Every row gives one point. Each copy is the shape, with its points in the same order, stretched, turned, moved and blurred by noise. Some copies are also mirrored. Which?

Shape (9 x 3):
1.2  3.8  -4.2
3.1  -2.8  -1.5
0.7  1.6  -0.4
-4.9  -9.1  -2.1
1.2  5.2  2.0
2.3  -0.3  -3.5
-3.0  2.3  2.8
0.9  -6.9  -2.6
1.1  4.7  1.0
Copy 1 (9 x 3):
-5.0  2.3  -0.1
-2.9  -4.9  -1.5
-1.4  0.5  0.6
-3.8  -7.1  6.1
1.7  3.6  0.5
-4.7  -2.2  -0.5
1.9  2.4  3.9
-4.8  -7.7  1.0
0.6  3.3  0.7
Copy 1 is: only turned
Copy 2 (9 x 3):
4.8  5.6  -1.0
3.5  -3.2  -1.1
0.8  2.0  1.2
-5.9  -6.4  -11.0
0.1  4.3  6.2
4.7  0.7  -2.0
-5.6  2.6  2.5
1.1  -6.2  -6.1
0.7  4.5  4.8
Copy 2 is: only turned

Shape (8 x 4):
-3.7  -1.4  2.7  -2.4
6.7  0.5  -2.8  -3.9
-7.6  3.1  -1.2  3.1
2.9  -0.8  0.9  1.8
2.0  -5.9  -6.2  -4.6
-2.9  3.8  1.9  -5.4
0.0  4.9  -0.3  5.2
3.2  1.6  2.6  -2.3
Copy 1 (8 x 4):
-8.0  0.6  2.0  0.5
6.9  -6.3  4.3  5.8
-6.1  0.9  -3.9  -9.7
2.6  0.4  -0.9  1.0
-1.0  -11.0  -2.4  6.8
-5.8  -1.1  7.1  -0.5
4.2  2.8  -1.4  -7.6
1.3  0.5  5.3  2.8
Copy 1 is: only turned
Copy 2 (8 x 4):
-3.3  -0.5  3.6  -0.5
5.0  -2.7  -1.3  1.5
-4.4  6.1  0.1  -4.9
-0.9  0.2  -1.7  1.3
1.5  -5.5  -2.4  -3.2
1.1  0.6  5.7  -0.5
-2.3  5.5  -1.9  -0.6
1.2  -0.3  1.5  3.4
Copy 2 is: only turned
Copy 3 (8 x 4):
-2.2  2.6  3.1  -1.7
5.3  3.2  -0.6  -3.0
-6.5  -5.5  -1.6  1.6
2.9  -0.6  0.8  1.3
3.9  -1.9  3.5  -9.1
-2.5  7.3  -3.0  -0.3
-1.3  -4.2  -2.8  4.5
2.1  5.2  -0.7  0.6
Copy 3 is: only turned

Shape (12 x 6):
-2.9  3.4  0.6  1.3  -4.7  3.9
4.6  -0.4  -1.3  7.8  2.1  -1.0
4.9  -3.2  -0.8  7.1  -0.4  3.7
-2.4  -2.4  -2.9  -0.9  -4.7  2.2
-5.5  1.5  -1.5  -1.3  3.8  -5.5
0.0  3.8  1.8  -1.0  -1.8  -1.8
3.4  2.5  4.4  3.0  -5.3  2.4
4.9  0.3  -3.0  6.2  -1.0  1.0
1.9  2.7  2.7  -2.2  -5.8  -2.6
-3.7  1.4  4.4  -2.8  -4.0  -5.6
2.6  -3.1  -0.4  0.7  2.0  4.6
-1.8  -3.9  2.6  -0.6  -2.0  0.1
Copy 1 (12 x 6):
-1.4  4.7  5.2  0.5  -1.7  -0.1
5.6  0.5  -4.0  3.6  -0.1  -6.6
4.5  3.0  -2.6  3.4  -3.1  -2.6
2.8  1.7  3.8  -3.5  -5.3  3.1
-3.8  -5.6  2.3  -3.6  -0.5  -1.6
-3.1  0.8  1.3  -1.9  4.5  -2.3
0.0  5.0  0.3  2.6  4.0  -1.8
5.3  3.4  -2.2  0.5  -1.1  -4.8
0.3  1.4  -0.6  -2.6  5.6  0.1
-1.8  -4.1  1.8  -1.3  5.2  0.9
-2.0  2.1  -2.6  -0.4  -3.6  0.5
-0.5  -2.3  0.6  -0.3  -1.5  3.1
Copy 1 is: only turned
Copy 2 (12 x 6):
-1.0  -6.1  -6.9  -0.5  1.6  5.5
-0.5  -8.6  1.6  -1.2  -7.8  -0.1
-0.5  -9.1  1.6  6.2  -4.9  -1.5
-3.2  0.4  -1.7  3.0  4.2  4.3
0.0  2.0  2.2  -12.2  0.5  5.2
-1.1  -3.3  -6.3  -4.8  0.0  1.3
-2.5  -10.3  -8.1  3.3  -0.7  -0.6
-1.2  -7.0  -2.4  1.2  -6.6  0.9
-4.4  -3.1  -9.2  -1.4  2.6  0.3
-5.9  -1.9  -4.3  -6.1  7.0  3.0
3.0  -3.0  1.7  5.4  -2.0  -3.7
-3.1  -2.6  1.6  2.4  5.5  0.4
Copy 2 is: only turned
Copy 3 (12 x 6):
3.9  -3.2  -1.0  -3.2  0.8  0.2
-0.1  2.9  3.6  5.7  2.3  -2.8
-1.0  3.7  0.9  3.3  8.2  -0.6
1.8  -3.4  -0.3  -1.7  3.0  7.3
1.6  -4.0  0.2  5.1  -8.5  3.4
-0.1  -4.6  0.4  -2.0  -4.9  0.4
-1.2  -3.5  -0.2  -3.7  2.4  -3.8
1.3  2.2  5.0  1.9  3.3  -0.2
-1.9  -7.5  1.0  -4.8  -3.6  1.5
-2.2  -10.5  -1.6  -1.4  -6.3  1.2
-2.0  2.9  -2.0  2.1  4.1  3.7
-3.0  -4.4  -3.4  1.3  2.5  2.9
Copy 3 is: mirrored
Copy 4 (12 x 6):
-0.4  5.6  5.2  -4.9  0.8  -3.1
-1.6  -7.4  -1.2  -4.7  5.8  -5.4
-2.5  -5.4  5.7  -8.0  9.1  -3.8
0.0  4.9  3.5  -1.3  4.4  1.5
-4.6  1.8  -7.0  5.4  -4.8  3.5
1.9  1.4  2.3  0.7  -6.1  -2.5
2.7  -1.5  9.7  -5.0  -0.2  -8.2
2.3  -3.4  0.1  -6.4  6.6  -5.1
5.9  0.3  6.0  2.4  -6.0  -4.7
0.1  0.8  3.6  6.6  -8.3  -2.4
-3.6  -0.6  6.7  -4.6  2.8  3.2
-4.1  -0.2  7.8  1.4  -0.6  0.7
Copy 4 is: only turned
